Rows are points. The points of each table are mixes of a few directions, plus a little noise. How many directions does each table use, and how many do they share? Where both have some left over, give the other angles between the two spaces (their principal angles), to ten degrees, smallest first.
In the rows, 128 means zero.

First (7 x 2):
[[ 69 167]
 [166 103]
 [205  77]
 [108 141]
 [171 100]
 [126 130]
 [ 51 178]]
Second (5 x 2):
[[ 79 161]
 [163 105]
 [205  76]
 [ 66 168]
 [127 129]]
Directions: first 1, second 1, shared 1

First (6 x 6):
[[160  96 155 102 120 123]
 [ 64 150 175 141 218 111]
 [184 214 116  69 134 194]
 [ 63  92  94 209 105 101]
 [150  75 167 139 112 166]
 [147 141  61 108  79  73]]
Second, 9 rows:
[[ 72 156  79 138 145  34]
 [ 78 148  88 176 127 119]
 [182 138 229  51 196 178]
 [108  92  36 187  37  84]
 [142 107 113 133  95 123]
 [176  88 136 118  84 153]
 [158 133 192 112 159 215]
 [ 85 157 115 154 152 125]
 [151 132 165  84 158 120]]
Directions: first 4, second 3, shared 3

First (8 x 11):
[[145  87 124  55 183  89  68 169 167 142 193]
 [181  66 184 150 115 127 117  68 194  77  68]
 [128 161 190 180 124 176 162 168 107 113 113]
 [103  87  58 125 122  99 100 106 161 144 117]
 [115 187 108  90 151 100 112  93 145 119 132]
 [ 81 185 116 163 131 158 150 185  91 149 140]
 [111 141 126 126  93 107 164 154  44 177 154]
 [161 110 119 135 105 169 152  81 117 103 107]]
Second (10 x 11):
[[ 85 132 121 105 134 137 135 121 128 128 147]
 [104 124 115 118 129 135 148 120 141 127 143]
 [152 160 181 126 140 115  42 152  61 132  87]
 [  7 167 150  48 161 147  75 127  72 131 154]
 [207 101 114 182 106 116 165 129 167 126 111]
 [162  95  90 160 108 129 194 116 187 125 139]
 [196 147 177 154 129 107  57 153  77 130  77]
 [221  97 111 192 103 113 170 129 173 125 109]
 [125 109  99 135 120 134 176 116 166 126 146]
 [ 19 148 125  62 151 150 119 117 109 129 166]]
Directions: first 6, second 2, shared 0; angles 50, 60

First:
[[125 106 191  89 142 135 140  95 203 105  86  82 109  96]
 [123 113 130 155 154  94 139 153 123 121 145 127 102  94]
 [109 111 150 162 151  57 142 174 123 136 153 126  85  84]
 [158 105  90 166 187 152 147 130 143  81 148 131 122  94]
 [110 149 100 150  90  98 108 157  33 163 153 162 132 152]
 [ 81 137 182 103  59  80  93 123  22 160 100 123 103 122]
 [149 105 145 122 184 147 159 119 245  96 120  98 122  99]
 [136 181  66  93  37 210  76  79   7 155 110 171 202 229]
 [135 141 101 153 150 101 150 179 206 165 173 146 141 156]
 [153 131 125  86 125 206 126  71 176 102  91 112 162 153]]
Second, 8 rows:
[[134 146 175 149 109  88 181 101  70 157 129 130  55 126]
 [143 112 104 148 117  81  48 153 190 163  98  83 170 100]
 [ 70 170 143 118 100  99  65 192 160  88 147 129 123 101]
 [163 171  75 174 129 142 156 132 103 158 154 164 127 182]
 [ 74  90 115  79 136 154  90 163  94  78 157 154 179 109]
 [ 83 152 240  86 199 147 212 153 201 117  67 123  57 177]
 [173  66  66 126 122 164 138  66  48 136 157 145 180 117]
 [184 122 107 139 115 150 132  66 155 130 119 103 134 113]]
Directions: first 4, second 6, shared 2; angles 40, 90

First:
[[247 137  67 155 112  91 126 154 176 149 168 137  91  85 120 186 119 123
  140 105  86 119 141 167]
 [144 124 130 139  93 157 133 119 121 153 106 124 124 123 160 139 121 131
  111 109 150 109 129 138]
 [143 131 118 181 133 131 118 102 112 113 116 100 133 106 180 116 118 119
  105 137 133  88 156 172]
 [136 138 128 185 156 137 111  76 118  65 123 104 174 117 158  94  84 144
  104 143 123 100 129 171]
 [ 76  98 170  99 133 155 118 121 148 124 135 124 121 107  71 153  94 185
  129 122 145 124 101  69]
 [123 133 156  74  72 189 155 121 125 143  95 172 179 194 115 114 108 150
  124  88 159 175  55  94]
 [119 133 121 109 132 106 134 155 117 157 130 131  99 138 129 129 174  96
  142 139 123 141 153 121]
 [ 97 124 122 150 158  99 123 131 114 103 133 114 132 117 149 105 142 103
  129 151 122 113 147 146]
 [104 149 145  57 182  94 110 156 129 177 158 119  42 145  31 151 202 130
  169 176  94 181 192  59]
 [ 91 112 124 130 109 122 152 145 119  97 116 155 186 147 166  93 119  99
  127 111 145 130  75 143]]
Second:
[[143 152 164  90 160  88 134 116 148 176 177 100 127 157  87 137 149 137
  177 188 147 148 124 123]
 [140 104 123 107 107 142 128 154 125 122 142 129 140 110 136 105 127 124
  111 148 154 104 114 160]
 [140 148 153 101 159  93 130 103 146 173 160 112 112 153  93 145 127 113
  187 200 141 142 137 119]
 [116 111  98 161 108 157 122 127 114  95  85 153 119 108 158 128 100 108
  104  96 110 112 139 128]
 [144 135 155  88 138 106 135 141 140 156 176 104 144 140 103 118 157 149
  141 162 155 135 110 141]
 [142 158 172  87 160  85 137 126 147 174 187  92 141 160  86 131 170 161
  162 163 147 158 113 122]
 [ 98 102  75 199  85 187 120 143  96  51  47 169 132  89 191 120 105 129
   46   7  85 109 134 122]
 [ 97 125  91 197 111 163 121 118 106  74  55 160 119 111 170 140 107 127
   82  28  77 130 144 101]
 [133 118 121 124 125 131 125 123 129 131 125 135 117 122 129 129 109 103
  141 160 135 115 136 136]]
Directions: first 6, second 3, shared 0; angles 40, 70, 80
